Every row gives one point. The last column is the point's height on a tilted bowl or saddle (a function of degree 2), plus a little noise. Count its main directions that bend up, bend down and stay straight.

Points (18 x 4):
[1.0 -13.6 17.7 7.6]
[-26.3 -34.9 5.4 -18.1]
[-32.6 16.7 -33.4 -0.6]
[-14.4 3.6 -19.3 -12.2]
[-20.5 -3.0 13.4 -10.1]
[27.7 7.2 -4.7 9.2]
[-18.8 21.1 -24.8 6.3]
[10.7 6.9 -10.1 2.0]
[22.2 -13.3 0.3 -7.1]
[13.3 -33.6 -6.6 -38.6]
[34.0 32.6 -8.1 40.7]
[-26.8 34.7 -16.8 2.1]
[-34.4 -11.7 -4.2 -28.3]
[-22.8 19.0 8.9 -19.8]
[-3.7 -5.1 26.0 12.2]
[18.4 -31.3 -4.6 -32.8]
[13.8 13.1 5.2 9.7]
[-17.3 -9.7 0.2 -16.6]
Directions: 1 up, 1 down, 1 straight

Points (18 x 4):
[6.7 12.7 -17.4 -0.1]
[15.4 3.5 19.7 25.8]
[-18.5 8.0 -10.6 -6.1]
[5.3 -13.1 2.5 -2.7]
[-28.2 3.1 11.8 -15.6]
[-46.5 -1.1 2.1 -4.7]
[37.8 7.9 -26.0 25.7]
[15.3 -12.3 38.9 27.6]
[17.1 9.8 -3.0 14.7]
[5.6 -46.0 33.3 -45.9]
[28.4 -4.5 -32.4 15.4]
[17.3 14.7 -6.8 12.3]
[-14.5 -30.5 -17.4 -2.8]
[21.1 8.7 4.3 24.5]
[-13.9 0.0 -27.7 8.1]
[-8.0 0.0 28.9 -3.6]
[24.4 -9.7 19.1 30.3]
[12.0 -4.0 -8.1 5.5]
Directions: 1 up, 1 down, 1 straight

Points (21 x 5):
[-13.2 -4.6 -13.5 -14.1 -6.8]
[20.3 16.5 -11.6 -8.7 -1.1]
[10.4 14.4 -2.1 -18.8 -3.8]
[1.0 -9.3 -38.5 -11.5 35.7]
[-2.4 -28.5 0.9 26.7 30.5]
[-0.2 -47.4 6.1 8.7 30.6]
[-2.2 16.3 6.3 -27.9 -12.6]
[-12.6 -13.3 -17.1 -3.2 6.9]
[25.5 -6.8 0.1 -4.5 -24.1]
[-8.7 6.5 16.6 30.6 26.7]
[-2.6 4.5 -25.1 37.4 5.8]
[14.2 0.9 1.6 -20.2 -5.5]
[4.3 -11.0 7.5 -18.6 -6.9]
[-6.2 -9.7 -3.4 -30.5 -8.8]
[-7.8 -7.6 -14.1 38.2 23.8]
[-48.0 -1.4 34.5 -17.2 -32.4]
[25.1 14.7 4.2 -22.5 8.8]
[24.7 -6.4 21.9 -8.5 -4.6]
[31.6 -27.4 9.3 -30.2 -28.1]
[9.8 -30.6 -15.1 59.0 21.1]
[-3.5 -3.8 5.5 -3.2 -6.2]
Directions: 2 up, 1 down, 1 straight

Points (27 x 5):
[5.0 0.6 -6.5 18.4 2.7]
[13.4 -5.2 8.7 1.4 4.0]
[-2.4 -1.2 26.2 23.6 2.1]
[13.8 7.3 5.1 -10.9 12.5]
[8.2 6.2 -1.1 -2.6 6.4]
[16.3 3.3 33.2 30.0 -11.4]
[-9.0 51.1 4.9 -12.5 29.7]
[-6.0 -1.4 19.6 12.8 6.3]
[-0.6 -3.1 -13.5 -26.0 6.4]
[-33.2 7.6 -7.2 -6.3 7.3]
[4.2 34.9 3.7 38.1 -2.2]
[9.9 -28.2 17.5 6.4 7.7]
[-0.5 13.0 11.5 8.4 4.8]
[6.9 22.5 2.9 0.0 10.7]
[-49.3 12.0 17.7 27.8 20.6]
[4.6 -16.2 -4.8 -24.9 6.0]
[1.5 13.4 -16.5 6.7 4.8]
[-8.7 -12.2 -11.4 -3.6 1.4]
[-2.3 -33.1 38.4 18.8 21.3]
[-20.8 17.9 36.5 -31.8 56.6]
[27.0 11.4 5.6 27.2 -1.1]
[6.2 -0.5 -10.7 -10.8 5.5]
[32.4 0.0 31.6 -52.1 63.6]
[-15.1 -4.0 18.4 31.6 7.7]
[-41.1 0.3 -3.2 17.7 12.4]
[35.7 -18.5 1.8 -23.6 11.0]
[-24.0 10.2 -24.8 -9.8 -1.7]
Directions: 2 up, 1 down, 1 straight

Points (40 x 7):
[7.1 -15.9 13.0 5.2 0.2 2.4 -1.7]
[-10.5 21.6 -24.0 5.0 4.6 -23.8 7.7]
[14.1 10.6 0.3 -29.0 7.8 5.1 10.7]
[-36.9 46.7 -5.3 10.5 8.3 -23.1 34.8]
[38.1 7.4 -8.9 -28.9 11.9 -6.4 1.4]
[20.4 -31.2 4.4 6.2 -4.2 -17.5 -7.1]
[10.5 -21.5 -16.3 8.5 -57.1 -1.3 -31.2]
[4.3 5.9 -27.4 -11.6 5.7 6.6 -13.1]
[-21.0 6.4 -55.5 -6.9 -22.8 14.9 -26.1]
[27.0 11.8 -14.3 -2.0 -8.1 11.0 8.7]
[16.8 10.0 17.4 8.1 -5.7 -10.1 12.5]
[3.4 12.0 21.9 4.3 -3.0 -30.9 11.2]
[-0.9 -30.8 23.5 22.4 -4.9 16.9 -0.3]
[-5.4 21.5 -19.8 -2.4 -17.9 1.1 8.6]
[37.8 -21.0 18.6 -33.6 -3.2 2.8 27.3]
[-47.7 -15.5 30.5 -4.0 -38.0 -2.3 45.6]
[-6.4 5.7 10.2 -1.5 -7.1 6.0 9.4]
[-9.8 -22.1 -19.2 5.9 -4.7 -6.0 -28.7]
[-5.6 6.9 -1.8 3.1 27.2 -10.9 -11.6]
[0.6 -10.9 -16.5 -6.8 25.9 4.4 -36.1]
[2.1 -2.7 -18.3 21.3 32.6 17.5 -33.2]
[-5.2 -11.8 -6.1 -0.2 6.3 -16.0 -11.5]
[-28.9 7.7 -37.0 22.5 -3.9 20.8 2.6]
[-34.5 -19.7 -24.9 -10.6 6.3 -4.1 -23.2]
[-10.1 5.6 -42.2 3.1 2.2 44.4 -13.6]
[-6.7 -26.4 28.1 -22.8 -1.5 37.2 16.7]
[5.8 33.8 -11.9 12.8 -27.5 3.2 24.7]
[13.5 -21.1 2.4 -10.5 11.3 -20.6 -11.4]
[22.6 8.7 -22.4 8.7 -13.0 44.8 17.6]
[-0.3 -33.9 -6.8 9.8 -7.2 -22.4 -18.1]
[-8.2 -23.8 13.3 -30.0 5.9 -6.1 15.8]
[-6.5 5.8 -31.0 17.6 18.4 -47.7 -1.8]
[24.6 11.7 -23.1 13.7 -32.3 5.9 8.4]
[-24.5 -25.4 2.5 -18.8 -0.8 22.4 -6.6]
[-0.5 9.3 9.7 28.3 36.3 7.4 -21.3]
[12.9 -17.1 30.4 -2.4 -39.9 -22.3 29.7]
[-22.5 5.2 3.2 -16.2 10.5 -34.5 16.9]
[-17.6 -17.0 2.2 11.6 6.6 7.9 -14.9]
[-5.9 -6.7 48.1 -16.5 12.4 22.7 15.6]
[-38.2 -11.6 5.6 9.6 0.9 28.4 -7.3]
Directions: 3 up, 2 down, 1 straight

Points (41 x 7):
[50.5 12.4 -1.3 20.8 7.8 16.7 -8.2]
[-16.2 7.7 -15.2 -7.0 -7.4 -9.2 -11.5]
[-9.6 25.2 31.8 14.6 27.5 61.9 52.5]
[-19.4 17.1 -22.5 -18.7 -0.8 32.6 9.1]
[-9.6 -7.7 -1.6 7.5 11.3 -31.7 -9.3]
[-20.9 13.5 14.3 22.9 10.2 -13.0 -7.3]
[-10.0 24.2 1.4 9.2 -17.0 23.6 16.4]
[30.2 -3.9 -34.1 -1.1 -45.9 19.3 -10.5]
[-8.5 -16.5 -17.6 27.8 -2.1 26.4 7.3]
[34.9 26.3 16.2 19.0 1.7 2.2 -13.9]
[-10.5 12.5 22.5 20.4 -11.6 10.5 -4.1]
[37.1 25.1 20.5 -17.5 -7.3 -12.5 -37.6]
[-2.5 -22.3 10.8 -29.7 15.5 24.8 -5.1]
[22.0 -14.8 16.0 -19.2 17.8 24.1 -3.5]
[9.9 -3.6 -21.9 34.3 -5.8 -6.2 -1.1]
[-3.2 -3.3 -32.2 15.3 7.1 -10.8 -9.5]
[-1.1 -2.4 4.5 -18.7 11.5 11.3 -6.1]
[-5.4 -27.3 -11.3 -41.9 -4.1 14.5 -22.4]
[16.2 14.5 8.5 -11.5 -13.5 -19.2 -18.6]
[-2.5 2.0 11.7 -5.0 -2.0 30.9 2.8]
[12.6 3.9 -5.3 -15.1 23.6 -9.5 -11.5]
[-34.2 -14.2 -13.2 -11.5 -27.0 23.2 -28.0]
[-31.7 9.9 -25.9 22.9 36.7 -11.8 -24.1]
[-1.4 45.0 -5.1 -0.2 -13.4 1.2 8.1]
[4.9 -3.6 -20.0 -17.2 -22.9 13.6 -14.0]
[-27.6 -43.4 -26.3 -27.4 19.3 3.4 -28.4]
[6.3 1.8 18.7 -37.1 -3.4 -44.6 -11.7]
[1.7 26.4 -6.9 -14.3 -9.9 -24.8 -12.8]
[-16.2 2.9 5.2 8.6 16.7 -16.7 -10.6]
[-15.1 -16.6 39.7 -5.5 10.6 2.6 -30.6]
[-14.0 -13.2 -8.3 35.0 6.6 -35.1 -13.4]
[15.8 8.0 22.4 -3.4 -6.9 -28.5 -16.6]
[5.2 -9.3 2.1 -17.8 -9.2 -9.5 -17.5]
[-10.4 -19.3 39.5 36.6 9.6 20.3 -37.2]
[9.4 -5.7 -0.5 -40.0 -12.9 8.8 -27.5]
[10.4 18.3 15.4 16.6 28.0 -21.2 -14.2]
[7.5 -7.7 2.3 -20.9 -16.6 -15.8 -19.7]
[0.1 -8.1 32.8 4.9 15.4 -17.2 -20.7]
[10.1 -1.3 -13.0 26.7 21.4 21.9 10.6]
[-8.2 -28.8 1.2 24.2 47.4 -6.9 -32.9]
[8.2 7.3 -4.1 -0.1 -18.9 -11.0 -9.7]
Directions: 2 up, 3 down, 1 straight
